Each row of a before or after table is a point. The points were changed in one or more steps. Then noise was added and the rows were shuffled. The steps act on how far a point lies along the listed directions, d1 being the first. What was done? A step turns or swaps two directions, mirrors them in a line or flattens them onto one, adds a multiple of one to another, or multiplies one. Angles are multiples of 10 degrees, from the lower direction toward the higher: turns from -170 to 170, lines from 10 to 170 but not 90. Use the fewest steps. Two steps may share a direction if one is a turn and the other turns, adds or multiplies; they go together, in the order done. Otherwise the lowest direction goes first.

Directions:
(1): [0.10 0.46]
(2): [ 0.46 -0.10]
Before, 9 rows:
[[ 0.14  0.27]
 [-0.31  0.04]
 [-0.28  0.57]
 [ 1.13 -0.10]
 [-0.51 -0.29]
 [-0.27  0.37]
 [ 0.14  0.03]
 [-0.08  0.53]
 [-0.12 -0.03]]
After, 9 rows:
[[ 0.05 -0.04]
 [ 0.42 -0.27]
 [-0.21 -0.48]
 [-0.11  0.07]
 [-0.25 -0.49]
 [-0.03  0.06]
 [-0.18 -0.28]
 [-0.05 -0.30]
 [-0.07  0.43]]
Steps: multiply d1 by -1; multiply d2 by 0.4

Directions:
(1): [-0.05 -0.51 -0.10 -0.40]
(2): [-0.36 -0.06 -0.49  0.24]
(3): [-0.18  0.41 -0.14 -0.47]
(4): [-0.52 -0.05  0.41  0.04]
Before, 9 rows:
[[-0.25  0.62  0.16  0.07]
 [-0.27 -0.18 -0.06 -1.23]
 [-0.27  0.22  0.02 -0.03]
 [ 0.32  0.11  0.09 -0.40]
 [-0.34  0.58  0.48  0.14]
 [ 0.20  0.14 -0.02  0.05]
 [ 0.25  0.20  0.21  0.28]
 [-0.15  0.35 -0.05 -0.35]
 [ 0.30 -0.29  0.05 -0.07]]
After:
[[ 0.27  0.08 -0.03 -0.05]
 [-0.05  0.44  0.57 -0.15]
 [ 0.28 -0.06 -0.13 -0.47]
 [-0.20  0.27  0.13 -0.05]
 [-0.12  0.33 -0.07 -0.38]
 [-0.71 -0.21 -0.44 -0.96]
 [ 0.02  0.57  0.33 -0.12]
 [ 0.44  0.06  0.25  0.06]
 [ 0.20 -0.35 -0.11 -0.05]]
Steps: turn d1 and d2 by 40 degrees; add 0.3 times d2 to d4

Directions:
(1): [ 0.45 -0.06 -0.34  0.45  0.05 -0.48  0.11 -0.32]
(2): [ 0.00  0.17 -0.17 -0.42 -0.71 -0.13  0.20 -0.27]
(3): [ 0.46  0.41 -0.18 -0.43  0.26 -0.14  0.03  0.43]
(4): [-0.43 -0.36 -0.35 -0.40  0.34 -0.39  0.01 -0.09]
Before (11 x 8):
[[ 0.37  0.17 -0.43 -0.67  0.43 -0.13 -0.30  0.37]
 [-0.47 -0.28  0.05 -0.22 -0.05  0.19  0.18  0.32]
 [-0.51 -0.41  0.00  0.03 -0.22  0.14  0.17 -0.34]
 [-0.31 -0.48 -0.04  0.49  0.54 -0.04 -0.28 -0.14]
 [-0.26  0.16  0.40  0.20 -0.66  0.25  0.05 -0.23]
 [ 0.53  0.42 -0.10  0.12 -0.05 -0.27  0.21  0.04]
 [ 0.00  0.38  0.22 -0.42 -0.42  0.33  0.27  0.09]
 [-0.26 -0.21  0.12  0.20  0.03 -0.17 -0.05  0.03]
 [-0.28 -0.08  0.19 -0.64 -0.06  0.00  0.07  0.04]
 [-0.16 -0.10  0.26 -0.38  0.82  0.01 -0.45  0.40]
 [ 0.16 -0.35 -0.56  0.33 -0.13 -0.64  0.17 -0.97]]
After, 11 rows:
[[-0.56 -0.66 -0.16  0.24 -0.10  0.02 -0.33 -0.58]
 [ 0.27  0.01 -0.57 -0.35  0.04 -0.48 -0.02 -0.08]
 [-0.05 -0.43 -0.20  0.25  0.37 -0.60 -0.25 -0.50]
 [-0.27  0.26 -0.22 -1.31 -0.35  0.00  0.05 -0.08]
 [-0.03  0.05  0.42  0.45  0.32  0.43  0.10  0.11]
 [ 0.07  0.06 -0.07 -0.11  0.11 -0.32 -0.03  0.22]
 [ 0.41  0.55  0.34  0.09  0.22  0.20 -0.14  0.54]
 [-0.16 -0.36  0.14  0.01  0.58 -0.12 -0.05  0.01]
 [-0.27  0.14  0.31  0.13 -0.59  0.28  0.14 -0.18]
 [ 0.00 -0.32 -0.22  0.14  0.44 -0.17  0.19  0.33]
 [ 0.12  0.06 -0.28 -0.40  0.49 -0.04  0.15  0.36]]
Steps: multiply d2 by 0.7; turn d1 and d2 by 110 degrees; multiply d3 by -1; multiply d4 by 1.3
